Each wall is flat, endless, passes through zero and stands at right angles to its row. A trip goes straight from one point to another. List the walls that it crosses, first one first.
(in the rows, 128 means zero)

Walls:
(1): [150 128]
(2): [149 152]
(3): [ 87 182]
(4): [121  77]
(5): [ 89 146]
(6): [130 114]
Trips:
[101 109] to [ 79 113] -> none
[140 144] to [155 137] -> 3
[150 113] to [ 85 144] -> 2, 1, 5, 3, 6, 4
[192 130] to [136 149] -> 6, 3, 5
[117 155] to [106 113] -> 2, 4, 6

Walls:
(1): [135 151  90 138 179 122]
(2): [145 133 164 115 117 131]
(3): [ 98 115 174 104 154 123]
(4): [144 132 123 123 103 128]
(5): [125  67  85  97 135 178]
(6): [ 75 138 104  82  68 142]
(7): [156 106 149 119 129 168]
(8): [133 138  96 171 153 152]
Trips:
[145 110  98 174 102 143] to [139 129 142 148 115 146] -> 2, 5
[151 122 162 137 174 142] to [160  81 156 128 170 130] -> 5, 8

Walls:
(1): [137 152 169 168 160 114 166 102 158 130  92 195]
(2): [155 156 132 176 165 141 126 122 130  97 129 132]
(3): [135 158 100 151 137 152 131 181 106 120 149 123]
(4): [130 136 137 135  93 111 152 112  87 112 115 131]
(5): [114 121 175 107 163 119 141 157 135 117 138 148]
Trips:
[ 89 139 101 136 134  97 138 156 176 117 107 107] to [ 68 103 138 127 113 135 115 113 107 162 103 191] -> 3, 4
[128 121 166 139 165 119 150 188 133 102 120  89] to [ 84 112 171 170 145 183 107  93 118 163  80 129] -> 3, 5
[149 195 183 118  57 146 161 159 145 126 118 127] to [157 123 156 138  87 108 157 124 153 156  88 122] -> 3, 5
[144 175 135 133 124 126 128 139 111 101 161 137] to [144 153 110 139 109 142 125 119 128 114 101 120] -> 5
[143 153 145 122 138  60 113 110 111 123 109 108] to [113 140  95 121 145 125 166 148 134 156 119 139] -> 2, 3, 4

Walls:
(1): [120 132 117  72 160 183 144 149  79 100 124  75  86 160 119  83 147  91
  98 129]
(2): [117  81 129 147  86 122 147 166 180 122 123 140 137 124 120 108 160  94
 130 117]
(3): [138 125 141 118 161 134 164 108 134 149  67 132 144  90 181  98 115 115
 123 134]
(4): [121 145 112 117 120 150  99 133 100 141  88 150 145 108 153 132  70 100
  80 114]
(5): [139 104 190 118 155 114 135 153  81  89 114 147  85 125  98 167 132 163
 149 116]
(6): [108 150 157 108 107 131 106  98 167 123 148 101 159 146 151 148 154 110
 106 114]
(7): [113 157 159 128 105 132 123 131  88 154 115 132 133  90 122 174  98 157
 133 156]
Trips:
[112 112 110 180 134 124 100 123 138 141 174 115 171 103 122 131 114 101
 162 114] to [107 121 108  88 114 153 155 130 150 100 100 138 163 132  95 110 109 121
 163 118] -> 6, 4, 3, 1
[128 138 153 116 129 133  92 148 121 144 132 110 157 129 163 127  90 165
 162 119] to [122  81 143 125 101 134 165 149 139 136 121 115 120 129  98 130 116 134
 164 127] -> 6, 4, 2, 3
[121 149 157 114 202 140  99 122  88 104 159 124 134 116 168 150  86  92
 145 173] to [ 87 135 133  89 107 133 171  74 145 154 121  95 107 140 115 144 121 124
 141 175] -> 5, 4
